Every row gives one point. To make a cloud, some directions were put in groups of two or more. Within a group, all points are equally far from the middle, so they leave a hole (a ring in 2 directions, a hollow ball in 3). The other directions are filled evenly. Then the cloud was stretched, turned, moved and blurred a little. Count the holes, and give their numbers of directions, smallest first.

Cloud (14 x 2):
0:  0.60  0.00
1:  0.27  0.66
2:  0.13  0.41
3: -0.35  0.00
4: -0.04  0.36
5: -0.02 -0.47
6: -0.52  0.48
7: -0.58  0.56
8:  0.47 -0.08
9:  0.26  0.77
10: -0.79 -0.21
11:  0.64 -0.12
12: -0.15  0.50
13: -0.06 -0.01
Holes: 0

Cloud (22 x 3):
0:  0.12  0.80  0.02
1:  0.21  1.06 -0.15
2: -0.10  0.96  0.09
3:  0.74  0.38 -0.55
4: -0.53 -0.22 -0.19
5:  0.09  0.14  0.17
6: -0.09 -0.15 -0.39
7: -0.05 -0.55 -0.55
8: -0.40  0.23  0.02
9:  0.31  0.52  0.14
10: -0.48  0.86  0.01
11:  0.52 -0.48  0.21
12: -0.13  0.80 -0.23
13: -0.12  0.81 -0.16
14:  0.42  0.01 -0.27
15:  0.59 -0.05  0.65
16:  0.14  0.21  0.26
17:  0.04  0.12  0.36
18: -0.06 -0.62  0.45
19: -0.12  0.69 -0.24
20:  0.33  0.29 -0.35
21:  0.53  0.26  0.12
Holes: 0

Cloud, 27 rows:
0: -0.24 -0.34 -0.57 -0.10
1: -0.01 -0.05 -0.37  0.03
2:  0.20  0.54  0.12 -0.38
3: -0.29 -0.54  0.46 -0.42
4: -0.57 -0.17 -0.37 -0.29
5:  0.04 -0.58 -0.01  0.02
6:  0.02  0.06 -0.17  0.14
7: -0.89 -0.22  0.04  0.09
8:  0.15 -0.80  0.16  0.21
9: -0.02 -0.51  0.48  0.60
10: -0.15 -0.05  0.18  0.68
11:  0.40 -0.70  0.15 -0.21
12: -0.20 -0.18  0.62  0.56
13:  0.44  0.58 -0.09  0.00
14:  0.08  0.07  0.42 -0.01
15: -0.84 -0.03  0.05  0.13
16:  0.05  0.20  0.36  0.02
17:  0.34 -0.22  0.78  0.11
18: -0.24 -0.48  0.32  0.60
19: -0.56  0.49  0.43 -0.43
20: -0.79 -0.03  0.46  0.66
21:  0.16 -0.42  0.48  0.14
22:  0.58 -0.98  0.28  0.27
23: -0.67  0.69 -0.10 -0.47
24: -0.03  0.64  0.05  0.60
25: -0.48 -0.09 -0.35  0.35
26: -0.49  0.97  0.85  0.41
Holes: 0

Cloud, 50 rows:
0: -0.03  0.21 -0.62 -0.60 -0.33  0.28
1:  0.29  0.31 -0.24  0.08 -0.53  0.31
2:  0.76  0.19  0.55 -0.06 -0.26  0.08
3:  0.32 -0.06  0.40  0.63 -0.07  0.12
4:  0.18 -0.46 -0.30  0.58 -0.74 -0.20
5:  0.24  0.70 -0.08  0.05 -0.16  0.09
6:  0.51 -0.31 -0.16  0.81  0.03 -0.38
7: -0.13  0.30  0.23  0.39  0.66 -0.45
8: -0.30 -0.40 -0.01  0.44 -0.50 -0.37
9:  0.06  0.32  0.35 -0.59  0.15 -0.30
10: -0.32 -0.01  0.23  0.79  0.10 -0.69
11: -0.47  0.87 -0.05 -0.59 -0.70  0.01
12: -0.75  0.18 -0.38  0.16  0.63 -0.22
13: -0.29  0.53  0.37  0.22  0.02 -0.01
14: -0.51  0.10  0.17  0.65 -0.86 -0.85
15: -0.34  0.09 -0.47  0.42  0.03  0.47
16:  0.04 -0.33  0.60 -0.45 -0.03  0.18
17:  0.55  0.02 -0.17 -0.06 -0.63  0.47
18:  0.45 -0.08  0.14  0.24 -0.17  0.12
19:  0.74  0.63 -0.11  0.03 -0.06 -0.32
20:  0.24 -0.02 -0.42 -0.32  0.12  0.36
21:  0.49 -0.56  0.25 -0.03  0.65 -0.31
22:  0.30  0.46 -0.78 -0.19  0.33 -0.32
23: -0.16  0.24 -0.07 -0.21  0.64 -0.38
24:  0.10  0.08 -0.21 -0.47 -0.42 -0.65
25:  0.24  0.86 -0.03 -0.25 -0.26 -0.03
26:  0.39  0.56 -0.59  0.41 -0.40 -0.22
27:  0.26  0.47  0.70  0.66 -0.26 -0.15
28:  0.00  0.59 -0.37  0.15 -0.04 -1.07
29: -0.02  0.12  0.30 -0.28  0.01  0.31
30: -0.17 -0.08 -0.48  0.45  0.18 -0.93
31: -0.47  0.52 -0.04  0.60 -0.80 -0.19
32: -0.52 -0.25 -0.29  0.13  0.28  0.27
33: -0.99 -0.06 -0.46  0.11  0.23 -0.46
34:  0.85  0.16 -0.04  0.04 -0.87  0.14
35:  0.43  0.01  0.00  0.64  0.05  0.26
36: -0.79  0.87 -0.07 -0.47 -0.66  0.09
37:  0.11  0.29  0.44  0.93  0.49 -0.51
38:  0.19 -0.36  0.18  0.56 -0.18 -0.66
39:  0.02 -0.07 -0.28  1.15 -0.16  0.27
40: -0.68  0.13 -0.18 -0.04  0.19 -0.61
41: -0.53 -0.07 -0.19 -0.34  0.10 -0.28
42:  0.54  0.60  0.28  0.17 -0.52 -0.12
43: -0.40  0.47 -0.05  0.38  0.06 -0.43
44:  0.73 -0.51  0.47  0.22  0.22 -0.45
45: -0.15 -0.34  0.52  1.11  0.03 -0.18
46:  0.56  0.00  0.19  0.53 -0.14 -0.95
47: -0.61 -0.51  0.80  0.27 -0.02  0.11
48:  0.22  0.07 -0.62 -0.37 -0.47 -0.13
49: -0.02  0.50 -0.02 -0.14 -0.14 -0.21
Holes: 0
